Rows are points. To make a cloud, some directions were put in groups of two or more. Within a group, all points are equally far from the middle, so they leave a hole (a ring in 2 directions, a hollow ball in 3). The other directions are filled evenly. Then the cloud was stretched, turned, moved and blurred a little. How many holes are there, and how many directions does each take, smallest first?

Cloud (15 x 2)
[[-14   1]
 [ 12  37]
 [ 46  47]
 [ 18 -85]
 [ -5 -95]
 [-18 -53]
 [ 30   0]
 [ -7 -31]
 [ -9  14]
 [ 23 -91]
 [ 25  13]
 [ 35  -9]
 [ 16  67]
 [ 27 -19]
 [  1 -27]]
Holes: 0

Cloud (19 x 3)
[[  8 -19  -3]
 [-14  59  15]
 [-32  52  28]
 [ 30  -3 -33]
 [ 28  39  49]
 [ 32  -4  45]
 [ 20  34  -2]
 [-95  49  -5]
 [  2  49  29]
 [ -9  52 -13]
 [-55 -14  -7]
 [  4  34  37]
 [-39 -36 -41]
 [ 52  -3  19]
 [-28  10 -18]
 [  5  53   4]
 [-36 -25 -52]
 [ 47   0  45]
 [-58  32  -8]]
Holes: 0

Cloud (28 x 4)
[[  5 -56 -27 -48]
 [-21  60   8 -73]
 [  6 -58  41   7]
 [ -3  32 -55  51]
 [ 50  35  42   3]
 [-18 -10  68 -24]
 [  2 -19 -77  -5]
 [-11 -21 -78   6]
 [-59  67  38  33]
 [ 21  28  12  85]
 [-13  34  48 -64]
 [-48  48 -10 -73]
 [ 43   1 -39 -25]
 [ -8  66   4 -65]
 [-34 -32 -35 -63]
 [-14  22  67 -43]
 [-77  46  12  19]
 [-49  73 -19 -54]
 [ -2  53  39 -62]
 [ 16  61  66  40]
 [-38  85  27  46]
 [ 50  -2 -25 -24]
 [ -9  70 -49   3]
 [ -8  71   7  68]
 [-49 -20  24  45]
 [ 42  45  38 -18]
 [ 52  22  44  41]
 [  6 -13 -15  86]]
Holes: 2 (2, 2)

Cloud (51 x 6)
[[-14  15 -53 -46 -15  20]
 [-40  -1  54 -91  15  20]
 [ 14 -52  13  38 -56 -34]
 [ 23  29 -40  90 -23  -5]
 [-38  35   9  18  25  48]
 [-27  13  -9  42  61 -28]
 [-24  37   4  63  19  -6]
 [  3   5   0  45  67   7]
 [-14 -19   8 -15   0  88]
 [-54 -20  -3 -42 -28  82]
 [-13  62 -14 -38 -14  30]
 [  1 -25 -13  52  -5  60]
 [-37   2  55 -59   3  70]
 [-59  -7  -9  19  -7  63]
 [-82  17  28  -8 -14  42]
 [ 31  13 -15   6 -38  52]
 [  2  37   2  48 -24   8]
 [-32   5  28  26  18  33]
 [ 37  12   5   3  13 -38]
 [-51  27  31 -29   3  44]
 [ -4 -51   5   7 -37  37]
 [-33 -35 -19   4 -50  19]
 [-23  23 -75 -13  23  46]
 [ 15  26  13  21  13 -23]
 [  0 -70  21   3 -50  24]
 [ 49   9 -79  80  39 -65]
 [-48   3 -32  27  15  49]
 [  2  14 -10  59 -27 -34]
 [-56  43   9 -76  -1  -1]
 [-65  26   7 -26   4 -35]
 [-50 -23   2 -24  15  34]
 [-38   3  33  21   3 -21]
 [-23  12  25 -16 -24 -23]
 [-37 -30  -2  57   1  31]
 [ 55 -27 -24 -13  16   2]
 [-54  30  15  -3 -21 -11]
 [-35  27   4 -95 -21 -13]
 [-18 -49  -5 -21  33  -9]
 [-50 -16  51  17 -10  23]
 [  9 -25 -25   1  41  24]
 [  1 -34 -10  22  26  26]
 [-58  21  16  10   7  60]
 [-61  -8 -24 -18  31  16]
 [ -3 -15 -48  12  21  13]
 [ 25 -53   5  29 -43  -4]
 [ 62   6 -55  52  38 -65]
 [  5 -33  19  51  38  19]
 [-26  27  -6  -3 -23 -28]
 [ 29 -16  -3 -14 -30  -2]
 [ 35 -48  17  32  25  44]
 [-52 -15 -25  40 -19  54]]
Holes: 1 (2)

Cloud (100 x 9)
[[ 38  27 -21  56  25 -29 -12  35  31]
 [ -4   2   0  57  10 -33  35 -29 -18]
 [ 61  -2 -27  27  30 -45 -13  -4  20]
 [-33 -16 -20  -8  57  49  22 -39  21]
 [ 19 -12 -53  45  29  17  -3  14  62]
 [ 32   0  55   9 -12   9 -20 -29 -50]
 [ -5  43 -36  -5  17 -25  31 -32 -28]
 [ 40  -4   2  52   2 -56  27 -43 -33]
 [-56 -20 -32   3  45  -4   0  12  20]
 [  8  -2  -9   7 -33 -53 -15  14 -39]
 [ -3  16  31  43   5 -13   2  13  13]
 [ 10 -59 -17 -51  69  13  17  27 -18]
 [ 21  13  -6 -72 -23  14 -31 -36  -1]
 [ 34   9 -35 -41 -30 -17 -32 -39 -10]
 [ 50 -43 -14 -39  50  13 -33 -36  -7]
 [ 27   5  -3 -43  44  19  35 -54 -43]
 [ -1  -1 -39  34  60  28  28  27  25]
 [-19  -7  18 -13  69   0 -24 -24  19]
 [-15 -18 -16 -27   0  -2 -52 -14 -49]
 [ 22 -33  48 -22 -11  11 -39 -63   5]
 [ -2  -1   6 -29  53  58 -20   1  27]
 [  3   3  -8 -54  22  26  34 -65 -29]
 [ -1 -54  -5 -52  58  12   4  27 -31]
 [-31 -22  -6   7  25 -44  -3  -8   1]
 [ 20  -2 -54 -27  68   1  -9 -10   0]
 [ 46 -20  40 -30  27 -13  31 -38 -69]
 [ 33  20  57  20 -24 -61  10 -28 -41]
 [ 15 -36  44  -5 -10 -22 -26 -37 -31]
 [ 33  45  29 -12 -15  -9 -32 -41  17]
 [-16 -24 -50 -17  23  14  16   4 -68]
 [ 13  22 -27  28   3 -60  16 -33  -7]
 [ 17 -23  15  53  -9  -3  23 -40 -28]
 [ 45 -16   8 -37  20 -27 -54 -30 -37]
 [ 51 -36   1  53  19  -5  11  -5   8]
 [-13 -37  38   5  79  27 -42 -45  34]
 [ 30   0 -44  -6  24  16 -12   7 -63]
 [ 52 -46  13 -23   4 -17 -49  -6   8]
 [  8  33 -19  67 -19 -11 -24 -28  12]
 [-28  11  48  17  36   7  14 -22   9]
 [ 17 -20  39 -37 -33  62 -22 -53   1]
 [-22  14  -3 -12  -7  47  35 -19 -36]
 [  4 -57   8 -31  23   2 -59 -11 -17]
 [ 40   8  11 -14  21   2  13 -74 -85]
 [ 13  -7 -38  -9  59  62 -16  -4  10]
 [  3  -3  31  23  52 -23 -27 -29  23]
 [ 62 -29 -14   4   2   3  -7  30 -20]
 [ 90  12  32  55 -23 -32   5 -25 -11]
 [ 21  31  33  52   0 -21  10  17  -6]
 [ 36 -41  -5 -52  72  23 -13 -27  43]
 [ 29 -23  -9   6  13 -15 -34  33  58]
 [  8 -29  36   1 -22   3   1 -65 -49]
 [-10  29   9 -28 -22  19  -3 -48 -68]
 [ -3   6 -13 -23   2  31 -60  -2  21]
 [ 24 -11 -18 -23  21  10   8 -60  28]
 [  4  -3 -18 -27 -32  15  20  -4 -51]
 [ 16  39  -1  20  25 -19  54 -32 -74]
 [ -3 -27  25 -42  58  18  17  -9 -40]
 [ 14 -43 -31  -5 -20  20 -19  -6 -13]
 [-41 -56  31 -13  29  11  12 -13 -25]
 [-18 -34 -14 -95  13  48   2 -32 -19]
 [ 36 -47 -30 -23  63  23 -34 -27   8]
 [ 30   2 -30  40  31  -9  30  28  10]
 [-12  -9  27  34 -21   2 -21 -14 -38]
 [ 70  -7  -4 -25  -9   0  -6   5 -49]
 [ 57 -43 -20  12   3 -23  10 -12 -25]
 [ -6  -4  35 -11  65  21 -23 -42  22]
 [ -1  29  14 -20  -2 -10 -19 -54  10]
 [  1   9  -5  17 -15 -12  -4  -1  45]
 [ 26  18 -22  -7  18  53  19 -12 -36]
 [-13 -33   0  -5  -3   0 -24 -37 -53]
 [-39  45   2  -3   4 -19  18  -8 -48]
 [ 61 -33  50  -5  -1  17  14 -15 -20]
 [-14  26   3 -14  24 -24  11 -79 -21]
 [ 48  46 -25  -3  32 -21  -4  -8   4]
 [ -6   9 -14   7  -5  37  46  -5 -31]
 [ 65 -10  11  41 -11   2  13 -21 -34]
 [-17   7  38   0  -3 -24  20 -17 -48]
 [-11   5 -35 -24   0 -34  36  -6 -68]
 [ -4   4  32   2  56 -24  23 -14 -43]
 [-34 -21   5  -6  14  57  31 -30 -44]
 [ 54  -2   5  18   4 -47 -52  -5 -11]
 [ 37  24 -15 -17  16  12   0   7 -64]
 [-25  13  29  19   8 -26  16 -15 -11]
 [ -2 -34  16  32  37  38  28 -43 -61]
 [ 28 -33 -35 -68  13  10  -3 -50 -52]
 [ 46  12  19 -60 -13  15 -22 -17 -44]
 [ 14 -21  34 -48  63  53  21 -38 -16]
 [ 21   1 -25  15 -42  11 -26 -10 -25]
 [ 49  22  -8  33 -15 -19  16 -22 -81]
 [ 18  12 -12 -43  63  -4  11 -29 -58]
 [ -8 -18  14 -26 -21  36  35 -20 -30]
 [ 40   0 -36 -42  39  53   3   4  23]
 [-30 -21  35 -72  21  43  18 -54 -32]
 [ 48  -7  -9  34  31 -12 -46 -14  -8]
 [ 12   7  11  21 -18 -44 -30 -47  -3]
 [ 28  23  38  35  26 -33 -36 -43   7]
 [-16   7  49  11  46 -16  21 -21 -43]
 [ 18 -32  -5 -23  -8 -53 -44 -25  -5]
 [ 18  29 -48   3  33 -39  36  -3 -28]
 [-24 -19  11  -6  -1   4  32 -10 -17]]
Holes: 2 (2, 3)
